Each row of a before or after table is a point. One or more steps were done to the points. Then noise was added and the rows were shuffled. The steps act on columns, c1 being the first. Name the steps. A step turns or swaps two columns, mirrors them in a line or flattens them onto one, adds a multiple of one to another, or multiplies or shifts one. Angles are multiples of 10 degrees, from the lower column toward the higher: turns from -170 to 170, lines from 10 to 170 but not 90. Use the fewest steps. Two steps may share a column if one is a turn and the other turns, adds or multiplies; they go together, in the order done. Otherwise the lowest column goes first.

Before (14 x 3)
[[ -8 -26  -8]
 [-46 -28 -38]
 [-52  30  35]
 [-16   0 -23]
 [-30  -3  -5]
 [ 37   5  -6]
 [-51  32 -24]
 [ 30  -5 -26]
 [  7 -35  39]
 [-10 -34  11]
 [-21  43   4]
 [ 11 -34 -45]
 [-27   9   1]
 [ 40 -11  23]]
After (14 x 3)
[[-47 -27  -4]
 [-32  -4  14]
 [-11 -36  17]
 [-52  34   6]
 [-26   9  17]
 [  4 -28  34]
 [ 11 -32 -54]
 [ 40   6 -32]
 [-17   2 -12]
 [-20  43  19]
 [ 33  -7 -48]
 [ -8 -27  -5]
 [ 40 -12  -5]
 [-52  29  72]]
Steps: add -0.7 times c1 to c3

Before (14 x 9)
[[-21 -28  19 -24  15  11  38  62  -4]
 [-72  35   6  37  33 -38 -20 -16  -7]
 [ -4 -21 -34  56  33  10   2  54  17]
 [-35  -6  17 -11  20   6 -29  31   4]
 [-54 -17  38  14 -19  23  28  29 -30]
 [ 30 -17  27  -3 -32 -13  16   5  -5]
 [-43   1  10 -22   8 -10  16 -41 -12]
 [ -8  64 -13 -30  19 -34  24  -2  14]
 [-22  20  27  59 -25 -30  53 -14  67]
 [  8  19  -8   8   1  17  -1 -14  58]
 [-55  -7 -16  13   6 -44  12  -2 -49]
 [ 36  10 -29  21   7   6 -10  28  50]
 [-26 -12 -22  72 -13  31   8  37   3]
 [ 19  -7  16  31  14  26  25  18  10]]
After (14 x 9)
[[ -2 -21   5  55  33  12   5  53  17]
 [ -9  65  25 -32  19 -34  24  -7  14]
 [ 20  -8  58  30  15  28  22  25  10]
 [ 26 -16  67  -4 -31 -12  17  20  -5]
 [-72  38  48  37  31 -36 -20 -52  -8]
 [-33  -6  54 -14  18   6 -26  12   2]
 [-55 -18  76  14 -18  23  28   2 -30]
 [-26 -13  19  71 -13  32   6  23   3]
 [  6  20  34   8   1  17   2 -10  58]
 [-42   1  51 -19   9 -11  14 -60 -11]
 [-25  21  68  61 -24 -30  49 -25  69]
 [-57  -7  24  15   7 -45  13 -29 -48]
 [-23 -29  59 -24  15   9  38  53  -5]
 [ 37  12  10  23   8   5 -10  48  51]]
Steps: add 0.5 times c1 to c8; shift c3 by 40

Before (13 x 14)
[[-32 -10  -3 -38  49  -6  47  -8 -19  15  30 -21 -19  51]
 [ -5 -29 -71   4 -32 -43   8  38  34 -50 -42  15  57  52]
 [-35  -3 -48 -40 -23 -33   8 -44  54  12   6  -6  52  22]
 [-11  30  -9  26  51 -41  25  21 -29 -52   6  18  11  18]
 [ -5  12 -51  13  41  -5 -28  30   9   6  24   2 -30 -19]
 [-27 -15 -68   6  -4 -28  45 -26  56 -55 -32  15   1   1]
 [ 52  31 -20 -27  55 -17 -14  30 -19 -17 -11  -5   1 -16]
 [-40 -19  19  11   2 -31  11  10  61 -43  17 -27  10  52]
 [ 13  34 -76 -35   7  -6   1   2 -17   2  -1 -59  37  22]
 [-37  53  -8  12   2 -32  34  35 -11  10 -50  -6  -5 -13]
 [ 20  -4   9  30  29 -36  -5   8 -21  25  34 -45  -6 -12]
 [ -3  15   4 -28 -19  13  20  13   0 -43  19  15  -6   5]
 [-35  14  -4  -3  -9   3 -15   0 -17 -18 -37  -1 -19  45]]
After (13 x 14)
[[-34   7  -3  -4  -9   8 -16  -1 -18 -19 -37  -2 -19  46]
 [-21  -2 -48 -41 -22  42   6 -44  54  13   6  -5  52  21]
 [  4  13  -9  26  51  43  25  22 -28 -52   5  18  12  16]
 [-29  -4  -5 -38  49  16  47  -8 -19  14  30 -21 -19  51]
 [ 11 -11 -71   3 -32  42   7  37  35 -51 -42  15  58  51]
 [-27  -9  17   9   3  42  11  11  62 -44  18 -26  11  51]
 [ 31   0   9  30  27  27  -5   7 -21  24  34 -44  -7 -11]
 [ 15  14 -77 -34   8   1   1   2 -18   2  -1 -59  37  21]
 [ -7   7   4 -27 -18 -12  20  14   0 -43  21  16  -6   5]
 [ 55  12 -21 -27  54  -2 -14  30 -18 -17 -11  -5   0 -15]
 [-16  -4 -67   7  -3  34  45 -25  57 -55 -31  17   1   2]
 [-24  20  -7  13   2  42  34  35 -11  10 -51  -5  -7 -12]
 [ -3   7 -52  12  41   7 -28  30   8   6  24   2 -29 -20]]
Steps: mirror c1 and c6 in the line at 170 degrees; multiply c2 by 0.4

Before (9 x 32)
[[-27  -8  -1   6 -13  -6   5  33   7  30 -10 -15  12  10 -31   6  -9  -4
  -48  13   9  -9 -15   7  16 -35  -1 -19 -32  -1   4  12]
 [  9  13   8 -16 -27  11  22  -8  18   6 -20 -24  -7 -10  22  10   4  14
  -13   5  -3 -14 -36 -14   8 -12   6  -2  21  19 -15  13]
 [ 11  22 -12  14 -21 -10   2  -9   8   7   2  -4  10 -14   5   9  11  14
    0 -26  -6 -22  -8   8 -21  12  -2 -17 -13  15 -31   6]
 [-20  12  -7   4   6  -8  -8 -11 -20  17  17 -10  14  -2 -16  22 -16   2
    3  -1 -23  22  11  -4  25 -13   7   8  -7  -3  -1  14]
 [ -5   4  -5   1  18  17  -7  12  -2  24 -19  -1  18 -11  -6   4  -8 -23
   -6 -10  18   5   1  12   8 -16   4  12 -39   3   7  29]
 [  3  26  16  -9  -9   7 -37  11  -2   3   0   9  -1  10   3  -6 -10  -7
  -15   1  12 -11  31   7   6   6   3  16 -15 -10 -10  -2]
 [-13   8  -3 -10 -15 -15  -6  -4   0 -18   7   4  -5   0  19  -6   8 -22
   23 -12  15  -1  -4   6  -1  -7  25   7 -29  15  10   6]
 [ -1 -10 -14  -4  22  15  -2  31 -25 -22   5  -8 -11   6  -6  -1   1  15
   20   3 -13  -2 -12  10 -18 -18 -17  -6  18 -18  13 -14]
 [  4  25  11   9 -24  10  -3 -35 -17  -4  21   0   6 -22  -3  26 -11  38
    1 -27  37   7  -7  -6   3  -4 -14   4 -12  17 -27   5]]
After (9 x 32)
[[  5  24  11   9 -24  10  -3 -35 -17  -5  21   0   6 -22  -2  26 -10  96
    1 -26  37   8  -7  -6   4  -4 -14   4  -9  17 -28   5]
 [ -1 -11 -14  -4  22  14  -2  31 -25 -22   5  -8 -11   6  -6  -1   1  37
   19   3 -13  -2 -12  10 -18 -18 -18  -6  14 -18  13 -15]
 [  4  26  16 -10  -9   7 -37  11  -1   3  -1   9  -1   9   3  -7 -10 -18
  -15   0  13 -11  31   7   5   6   3  15 -10 -10 -10  -1]
 [  9  13   7 -15 -27  11  23  -9  18   6 -20 -23  -8  -9  21  10   4  34
  -14   5  -3 -14 -36 -14   8 -11   7  -1  15  19 -14  12]
 [ -5   4  -5   1  17  18  -8  12  -3  24 -19  -1  19 -11  -7   4  -7 -57
   -5 -10  18   4   2  12   8 -16   4  12 -27   3   7  29]
 [-14   8  -3 -10 -15 -15  -7  -4   0 -18   6   4  -5  -1  19  -6   7 -55
   23 -12  15   0  -4   5  -1  -6  25   8 -20  15  10   6]
 [-27  -7   0   7 -14  -5   5  33   7  30 -10 -15  12  11 -32   6  -9  -9
  -48  12   9  -9 -15   7  16 -36  -2 -19 -23   0   4  11]
 [ 11  22 -13  14 -21 -11   3  -9   8   7   2  -5  11 -14   5   9  11  35
    0 -26  -7 -21  -9   8 -21  12  -3 -16  -9  15 -30   6]
 [-19  12  -7   3   6  -8  -7 -11 -21  18  16 -10  13  -2 -15  21 -16   5
    3  -1 -24  22  11  -4  25 -13   8   7  -5  -3  -2  13]]
Steps: multiply c18 by 2.5; multiply c29 by 0.7

Before (8 x 64)
[[-36  25 -37  21  17   8 -27 -21   1   0  28   5  45  -7 -16 -20  40 -33
  -38 -10 -22  32  25  54 -38 -30 -34  -8 -31   3  57  17 -38 -26 -11 -14
  -16  16  56  17 -48  21 -22 -42 -19  61 -28  38   3 -38  33 -16  37 -24
    9  -9  -8 -15 -22  37 -12 -25  20  22]
 [ 10  -5 -19  39 -31 -26 -40 -46   0   1 -18   5  15 -34  -8  16 -43 -28
   -9  -5 -21 -21   5  59 -32  32  30 -23  -6  19 -32   9  47 -22 -50 -47
  -29  24  56  -2 -45 -19 -45 -35  14  -7 -42  27 -38  36  32 -19   0  44
    7  28  -9 -51   9   1  23 -31 -50   7]
 [  4  -5  43  30  51  29 -22   6  -8 -41   9   8  45  17   4  24 -48 -37
   11 -27  39  36 -54 -10  26 -50   6   4 -35  34 -20  12   1 -23 -49  40
   12  31  21 -11  34 -45  31  23  13 -21  -8 -18 -41 -19  12   1   0  45
    8 -25  16 -18  16 -12 -14  41 -38   6]
 [ 18  -5 -44  22 -18 -38 -22  10  52  -5  23  -5  -7  59  44 -32  37 -20
    1   0 -19 -18   4  49  13  24 -47   7 -10  35 -33  16  38 -24 -42   4
    5  41  38   4  37  27 -15 -71 -22 -18   6 -34  33  10   7  -4   2 -30
   19 -25  26   0  27  22 -21   9 -29 -30]
 [ 33  50  -6 -19 -38  15  12  26  23 -11 -25  17  20   1  49 -32   2  55
  -28  42  18  38 -31  21  29 -24 -24 -34   2 -35 -14   8 -21  35   1   7
   39   2   1  41 -26  -2 -23   5  -8   1  13  -4  19  37 -38 -18  60  17
  -17  -9  36  18  58 -29 -16  57  18  44]
 [-36   0  36  55 -21 -40 -63  30  55  -6  15 -48  -5  10  -8   4  -1 -22
   23  37 -32 -30 -17  -7 -14 -12 -33  36 -44 -33 -11   2  36  -9  27  14
  -16 -10 -18  10  10  19   5 -73  32  37   1 -44  22  28  30  16  -9 -46
   38  23  -6  40  -7  -2   2 -12 -23 -12]
 [ -2  11  21 -23  51  35 -19  33 -27   4 -64 -29  31 -27  41  39  32   9
   11  -4  -7  16  39  24  12  -4  19 -21   7 -17  43   0 -34  -7 -12 -11
   20 -16 -23  35   3  16  40  23  21  60   2  -1   6 -24  14 -65 -34 -36
   16 -15  -4 -11 -12   1  24  -3 -28  -7]
 [ 16  57  23 -19  -2 -28 -22 -43  21 -40 -14  11  21  31 -13 -16 -14 -29
   22 -27  -4 -27  11  -4  -2 -45  28 -36 -12  26  15 -38  40  24  30 -11
    7  11 -29  32  33 -11  40  12  48 -13  36 -23  11 -30 -54 -30  21 -36
   39 -32   4 -33 -33  24  23 -19  19 -23]]
After (8 x 64)
[[ -2  11  20   4  50  36 -19  34 -28   4 -60 -29  31 -25  40  40  28   9
   11  -4  -7  15  40  41  11  -4  21 -21   6 -17  45   1 -34  -8  -9 -11
   21 -15 -25  34   2  15  42  22  21  62   2  -2 -17 -25  14 -60 -32 -35
   14 -13  -4 -11 -13   2  25  -4 -29  -5]
 [ 11  -4 -20  23 -30 -26 -40 -47  -2   2 -16   6  15 -36  -8  17 -58 -27
   -7  -4 -21 -22   4  93 -31  31  30 -25  -7  19 -33   8  46 -21 -52 -46
  -30  25  53  -1 -47 -18 -45 -35  14  -6 -41  27  -4  36  31  -6   0  44
    8  28 -10 -49   8  -1  25 -31 -48   8]
 [ 17  56  26 -38  -1 -29 -21 -45  22 -38 -13  10  21  30 -12 -17  -3 -28
   23 -30  -6 -29  11  -7  -1 -45  28 -36 -11  27  15 -39  41  21  30 -10
    6  11 -29  32  35 -11  43  12  49 -15  38 -25  17 -30 -55 -23  21 -34
   39 -32   3 -34 -32  27  22 -19  17 -21]
 [-37  -2  37  27 -21 -39 -64  29  54  -6  17 -48  -5  12 -10   5  14 -23
   21  36 -32 -31 -19 -11 -14 -12 -36  36 -43 -33 -10   2  38  -7  27  12
  -16 -11 -19  13  12  18   6 -74  33  34   0 -45  17  25  28  35  -7 -45
   38  22  -5  39  -8  -3   4 -14 -23 -14]
 [-38  27 -37  27  17   8 -27 -22   0   1  29   4  45  -7 -16 -20  31 -33
  -38 -10 -23  34  27  83 -39 -28 -33  -8 -33   3  58  18 -39 -29 -11 -13
  -16  14  57  16 -48  21 -22 -42 -20  60 -29  38 -25 -38  33  -8  36 -24
    8  -8  -7 -14 -23  38 -12 -27  21  20]
 [  4  -5  43  46  52  30 -23   7  -6 -42   8   6  46  17   6  24 -65 -37
   12 -28  38  36 -54 -17  25 -50   4   3 -35  34 -24  12   1 -23 -49  42
   12  29  20 -12  36 -45  30  24  14 -20 -10 -18  -1 -20  10   9   1  45
    8 -25  16 -20  15 -10 -13  43 -38   6]
 [ 16  -4 -44  -4 -19 -38 -20  11  51  -7  21  -4  -6  60  46 -34  49 -22
    0  -1 -21 -18   3  79  12  26 -45   8  -9  34 -33  15  37 -22 -41   3
    5  41  37   3  39  27 -16 -73 -24 -19   4 -35   0  11   6   3   0 -29
   18 -25  25   1  27  20 -21   9 -30 -29]
 [ 33  50  -4  -7 -37  15  11  27  24 -11 -24  17  21   2  49 -35  14  55
  -27  42  19  39 -33  33  29 -24 -22 -33   0 -34 -13  10 -23  35   2   8
   37   1   4  42 -26  -2 -23   6  -5   2  13  -3  15  37 -39 -21  61  17
  -16  -6  36  18  57 -29 -17  56  19  43]]
Steps: add 0.7 times c6 to c4; add -0.3 times c7 to c52; turn c17 and c49 by -40 degrees; multiply c24 by 1.6

Before (11 x 64)
[[-28   2 -37  24  30 -26 -14  26  44   0   2 -36 -53  29   0 -24 -31  50
   31   7  12 -31  15 -17 -29  13  16 -38 -17 -22  40   7  20 -32   4 -51
  -34 -27  33  14 -25  13   1  27   8  16 -23  15  27 -20  30 -42  11 -27
  -23  19  26 -39  29 -38  31  24 -40  33]
 [ 13 -29 -31  53 -43  37 -19  40 -39   9  15  13   8  34  30 -23  27  19
  -28 -45  35 -17   5 -55  49  17   4 -25   8   8  -3  14   9   8 -14 -48
   22  21 -38 -11   0 -44  20  56   1   0  48  -9   0  42 -55   3 -51  30
   19  23  14   8 -16 -51 -35 -17  -4 -20]
 [  2 -27  -4  47 -14  22   2 -13 -24 -42  52   2 -30 -34  23 -31 -10 -25
  -27  33  36  11  21  -9  11 -26 -39  10   9 -10  -3 -25 -55  41 -50  20
   21  11  34  34  28  -5  29  54 -39 -24  34 -10 -36  24 -39 -19 -19 -19
  -29  -9  60  39 -12 -38   5   4  34  52]
 [ -7  27  22  20  25 -35  -8 -28  38  30 -10  19  27  -5 -19  19 -26  64
  -13  13 -24  43 -38 -51  42 -36  28  13  33  11   3 -35   0  10  24  -5
  -18   7 -25  -7 -43   7  12 -12 -52 -16  28 -13  -2 -43 -21 -22  15  25
  -39 -27  20 -11  -7 -34   8 -43 -36   6]
 [-10  13 -13 -28  -4  -5 -23 -24  -4  18 -19 -13  -1  15  55 -25 -18  49
   18  31 -16 -31 -15 -58 -16 -70  -6 -33 -11 -14 -23 -11  22  17 -36 -60
   42  -4  -1 -18 -43  -3   8  -9 -32 -53  11 -63 -34  -4  37 -20 -46 -43
   24  17 -14  -5 -11 -28   1   2 -20 -12]
 [ -3  40  -7  14  22 -40 -21 -37  29  -9 -22  20   3  10  10  10 -11  54
  -16  35 -23  -2 -41   8  22  11  -1  38  36 -11 -28  28  21  12  23 -43
  -31  45 -28  24   9  23  20 -19  37  23  -5  -1   6  47  24   7  15  44
    7  26  67 -12  43 -37   8 -43 -34 -21]
 [ 13   4 -52   6  30 -13  58  35   2  -6 -12  -3  -6  20  53  14  18 -11
   -8  31  35  42 -25  -7 -17 -47  40  29 -13 -77 -30  54  -7  -7 -27 -32
   40  -5 -12   5 -46  22  11 -12 -43 -32  10 -39  49 -34  -6   6  18  37
  -27 -28  30  15 -38   8  50 -14 -34  36]
 [-16 -26  -2  12  40  -6  28  25   2 -56  42 -49 -20  30  28 -28  -4  -7
   23 -45  26  11 -48  31 -29 -27 -14  36  13   0 -53 -26 -39 -33  37  -8
  -28  57  29 -17 -28  12 -34 -32  19   0  14 -45  49   8  13  42 -30 -30
    7   6 -15 -23  -1  29   3   7   1  48]
 [ 37   9   1  13 -19 -48  19 -17   4  28   2 -62 -18 -38  -4 -16  50  19
  -23 -38  12  23 -57  18 -30  -8   2 -28  13 -34 -26  40 -16  16 -22  -5
   14  16  33   1  35 -19  46  27 -18   2  54 -55 -29  18 -13 -10  21  -4
   38 -34  27 -21 -33 -13 -23 -53  19  -1]
 [  5 -16  -4  47 -10  43  46 -33 -21  -4  55 -45  -3  38 -17 -21  52  24
  -20  41  22   5  16  36  34  -2 -12  44  59 -46 -34  38 -48 -34 -18  10
  -37  51   1  29   6 -54  28   3  34  32  26  10 -35  46  -8 -22  35 -23
    5 -41 -14 -51  41 -38 -14  17  43  41]
 [ 43   9  13  -5  33 -35 -10 -28  25  10 -21   6  16  22 -14  33   3  54
  -14   3  32 -25 -10 -36  26 -37  31  10  64   3 -39  -4 -35 -16 -18 -27
    7 -15  -3 -37  15 -58 -20  -3  29   2  12   9 -27  34 -35 -27  37 -28
   35 -17   0  14 -36  10   8 -31  -9 -14]]
After (11 x 64)
[[-17 -43   0  11  39  -6  29  28  -1 -32  40 -50 -14  32  27 -29  -5  -8
   22 -44  28  11 -49  31 -28 -27  19  43  16  -2 -50 -27 -40 -34  38 -21
  -28  55  29 -19 -29  11 -57 -31  20  -2  12 -44  47  11  15  12 -32 -31
    7   5   2 -25  -3  31   5   2   0  47]
 [  0 -28  -4  48 -15  23   0 -16  26 -50  54   2 -30 -32  23 -29 -10 -27
  -26  34  37  12  21 -12  13 -25 -22 -20  10 -12  -2 -26 -53  42 -51  33
   20  10  33  33  28  -6   5  53 -37 -25  36 -32 -35  25 -39  -3 -19 -18
  -28 -11  34  37   6 -39   0   6  33  51]
 [ 38  24   2  12 -22 -53  20 -17  18   2   3 -62 -16 -34  -5 -14  52  17
  -22 -37  11  26 -60  21 -30  -9  38 -17   9 -31 -28  40 -14  20 -23   5
   16  14  32   0  36 -18  52  27 -19   4  56 -38 -28  18 -12   8  22  -6
   39 -32  66 -20 -29 -12 -25 -50  19  -2]
 [ -5   6  -4  13  23 -36 -21 -35 -53 -20 -23  19   5  13   8  10 -10  53
  -20  36 -24  -2 -41   7  18  10  -1  33  35 -13 -31  29  21  11  26 -37
  -29  43 -28  20   9  22  12 -19  38  22  -6  -3   4  44  24 -44  16  42
    8  25  68 -10  16 -35   5 -43 -34 -21]
 [-30  25 -36  24  28 -26 -11  29 -54   0   3 -37 -52  25  -1 -23 -31  50
   32   7   9 -29  16 -21 -30  13   1 -50 -20 -21  39   7  17 -31   5 -67
  -34 -26  32  14 -24  13   1  28   6  15 -25  22  30 -19  29   3  11 -26
  -24  22  30 -42  -5 -35  31  25 -39  35]
 [ 15 -19 -50   3  28 -10  59  36  24  -9  -9  -2  -5  19  52  13  17 -11
   -7  32  34  43 -27  -7 -17 -46  58  19 -12 -78 -35  52  -8  -4 -26 -27
   42  -5 -10   6 -48  23   5 -10 -44 -31  12  -4  48 -35  -7 -19  16  35
  -26 -29  84  15 -31   8  48 -15 -35  34]
 [ 11  -8 -31  51 -44  35 -21  40  36   0  13  12   9  36  27 -27  28  17
  -26 -47  36 -18   5 -58  49  15   9 -18   8   5  -3  16  10   7 -13 -33
   22  19 -37 -12   1 -45  19  59  -2   3  48  -5   1  42 -57  31 -50  29
   15  23  21   8  14 -51 -35 -14  -2 -20]
 [  3 -44  -5  50  -9  40  47 -31  -9 -16  56 -45  -5  40 -18 -21  51  21
  -19  41  22   3  18  33  35  -1 -18  -8  59 -44 -33  38 -46 -32 -17  22
  -34  51   1  29   8 -58  21   1  32  31  28   4 -33  49  -9 -31  33 -21
    7 -40 -30 -49  46 -38 -15  16  42  39]
 [-12  31 -13 -28  -5  -5 -19 -26   9  10 -23 -15   0  16  53 -24 -22  50
   19  30 -16 -31 -14 -57 -15 -71  33 -24  -7 -14 -22 -10  24  16 -36 -70
   40  -4   0 -16 -47  -2  17  -9 -33 -50  11 -52 -32  -4  33   3 -46 -45
   22  15  22  -5  -5 -28   1   1 -20 -13]
 [ 42   0  12  -2  34 -34 -13 -26   3  18 -23   7  15  25 -15  32   3  51
  -12   6  34 -24 -10 -36  24 -37  18 -18  64   4 -38  -2 -34 -13 -16 -21
    7 -15  -2 -38  16 -55  -7  -3  27  -2  13  26 -27  34 -34 -23  37 -25
   37 -15  17  14 -46  13  11 -34 -10 -12]
 [ -7  15  22  20  24 -36  -8 -28 -26  18 -10  19  25  -4 -20  15 -25  62
  -16  15 -24  42 -37 -52  45 -35  30  -4  36   9   3 -37  -1   9  24   0
  -17   9 -27 -10 -45   7  25 -13 -51 -15  28  10  -1 -40 -22 -36  16  23
  -39 -28  49 -11 -31 -32   7 -44 -34   4]]
Steps: turn c2 and c28 by 40 degrees; turn c28 and c52 by -60 degrees; mirror c9 and c59 in the line at 110 degrees; turn c10 and c43 by 30 degrees; add -0.5 times c19 to c36; turn c27 and c48 by 40 degrees; add 1 times c27 to c57
